Each row of a before or after table is a point. The points were changed in one or more steps. Then noise was added and the rows were shuffled. The steps act on columns, c1 being the first. Write out the steps. A step turns or swaps two columns, mirrors them in a line or flattens them onto one, adds a multiple of one to another, or multiplies or shifts one. Angles are multiples of 10 degrees, from the lower column toward the higher: turns from -170 to 170, lines from 10 to 170 but not 90. Use the fewest steps. Two steps may share a column if one is a turn and the other turns, adds or multiplies; they go together, in the order done. Otherwise the lowest column goes first.

Before (12 x 3):
[[ 31  48 -56]
 [-30  63  24]
 [-15 -18 -19]
 [  1 -53  -6]
 [ 30 -25 -39]
 [ 22 -46 -29]
 [  6 -34 -51]
 [ 27  -2 -30]
 [ 36  34 -39]
 [-16   6  -7]
 [-35  31  32]
 [ 25  -6 -22]]
After (12 x 3):
[[  3  88  54]
 [ 12  29  47]
 [  0 -51   4]
 [ 36   4  38]
 [ -6 -14 -48]
 [ 29 107  63]
 [  1  27 -40]
 [  6  38  39]
 [ 11 -14  33]
 [ 14   0  -7]
 [ -2  33  35]
 [ 22 -17  -1]]
Steps: turn c1 and c3 by 130 degrees; add 1 times c3 to c2

Before (8 x 4):
[[-11  -8  49  39]
 [ 64 -27  18   0]
 [-28   4 -17 -20]
 [-40   5  45   1]
 [ 46 -29   3  -1]
 [ 63  49   5   4]
 [-11  50 -29  63]
 [-33  34 -56  -1]]
After (8 x 4):
[[ 41  21 -56 -49]
 [ 33 -42   4  18]
 [ 30 -45  15 -32]
 [-57  -9  30 -35]
 [ 25  49 -42  12]
 [-45   3  28 -21]
 [-57 -13 -57 -37]
 [ 14  17  -2  34]]
Steps: turn c1 and c4 by -150 degrees; mirror c2 and c3 in the line at 130 degrees

Before (11 x 8):
[[ 17  44   0   8  -3   2 -17   6]
 [-12   9 -14   0  12   0 -29 -77]
 [-14  93 -14 -13  43  89   3  14]
 [ 10   5  -7  -6  -6   7 -10  50]
 [ 15   0 -26 -15   2 -10  13 -11]
 [-20 -23 -66 -10  20 -10 -38  52]
 [-57   7   9 -17  34  37  -8 -63]
 [ 19 -39 -46   1  10  60 -17  40]
 [ 26   1   2 -16   9   6 -33  26]
 [ 17 -35   3   6  64   7 -12  16]
 [ 24 -36  -6  40   9 -10  -8  36]]
After (11 x 8):
[[ 18 -45   4  28  57   5 -12  74]
 [ 16  57   2   6  -6   1 -17   0]
 [ 26   1   3 -11  14   4 -32  40]
 [-14 120  37   3  44  44   3  59]
 [ 24 -47  -7  41  -5 -10  -9  30]
 [ 19 -50  11   6  10  13 -17  48]
 [-20 -30 -33  -2  22 -39 -39  75]
 [-13  11  -6   4  11  -7 -29 -65]
 [-57   9  22  -4  38  25  -8 -25]
 [ 11   6   1  -8  -4   0 -10  46]
 [ 16  -1 -16 -14   6 -19  12  -4]]
Steps: multiply c2 by 1.3; flatten c3 and c6 onto the line at 50 degrees; turn c4 and c5 by -20 degrees; add 1 times c5 to c8

Before (9 x 11):
[[  9 -13   6 -18  15 -12  55  -5  20  12  47]
 [  6 -44  16  -3 -15   5  32  10  15  -4  29]
 [ 17 -12   0   1  48 -36 -19 -16  43   7 -23]
 [ -8  -1 -31  13  -3 -24  47   3   9  22  -3]
 [-26  36 -15 -27  15 -19 -21 -14  11  37   9]
 [ 39  24   5 -16  -3 -38  15  27   8  12  13]
 [-19 -21   1  35  12 -18  42 -24 -25  24   0]
 [  8  29  -4   7 -34  72   4  -5 -15 -37  40]
 [ 19 -14 -38   9  -4  -1  20   3 -57 -11  -6]]
After (9 x 11):
[[ 58   9  41  11  -5  -3  18  19 -58  -9  12]
 [-15   3  36  14  -5 -22  49  16  11  16   0]
 [ -3  50 -12  -5 -39   5  31 -17  15  -4 -13]
 [ 31 -17   3 -16  -8 -37  19 -33   9   8 -19]
 [-40 -32 -13 -29  39 -23 -25  12  12  22 -22]
 [ 22 -17   4   9 -89  70   4  10 -16 -23 -49]
 [ -4  29 -19 -17  37 -14  56  -1  17   8 -40]
 [ -2  19   9  33  33 -16  40  30 -28  17   4]
 [-13   4  -3   2 123 -37 -21  17  40   8  26]]
Steps: add -0.7 times c9 to c1; turn c2 and c11 by -160 degrees; add -0.7 times c4 to c3; turn c3 and c8 by -150 degrees; multiply c5 by 2.5; multiply c10 by 0.7

Before (8 x 14):
[[-29  18  26   6   5  30   7  37  34  19  51  33 -30  42]
 [-33   9 -27  44 -37   9  18  29  85  -3  15  33 -40  52]
 [ 23  -3  30  18  -2 -46 -54  23  25  23  -9  43 -33 -26]
 [ -2  19  20 -21  22  -7 -10 -33  29  50 -28  -1   8  -2]
 [-13 -36 -37   6 -41 -14  16   1  29  13 -21  15 -47 -20]
 [  0 -47  -6 -24  11  17   6 -24  13   1   1 -24  17  -9]
 [  5  30  28 -44   9  20 -31 -23   7  22  39 -12   9  20]
 [  4  -4  -3  10 -12 -23  20   3  56  -7 -18  17 -50 -19]]
After (8 x 14):
[[  -5  -44   -4  -26   38    8    5  -25   33   -3    3  -21   17   -7]
 [ -63   12    7   49 -102   48   18   30   59    1    9   35  -45   50]
 [   2   -7   -4    7  -42  -12   22    2   51   -7  -13   19  -50  -18]
 [   7   22   17  -21   63  -27  -10  -34   51   46  -27   -2    3   -4]
 [  46   -4    7   20  -24  -38  -58   18   12   20   -8   39  -28  -21]
 [  22   28   16  -43   33    9  -28  -23   19   28   36  -13    9   22]
 [ -34  -35  -21    6 -119   25   16   -1   36   14  -24   14  -50  -19]
 [ -24   23   48    4   20   26    8   36   11   25   51   34  -25   33]]
Steps: multiply c1 by 1.6; turn c1 and c3 by -30 degrees; multiply c5 by 3; turn c5 and c6 by -20 degrees; add -0.7 times c8 to c9
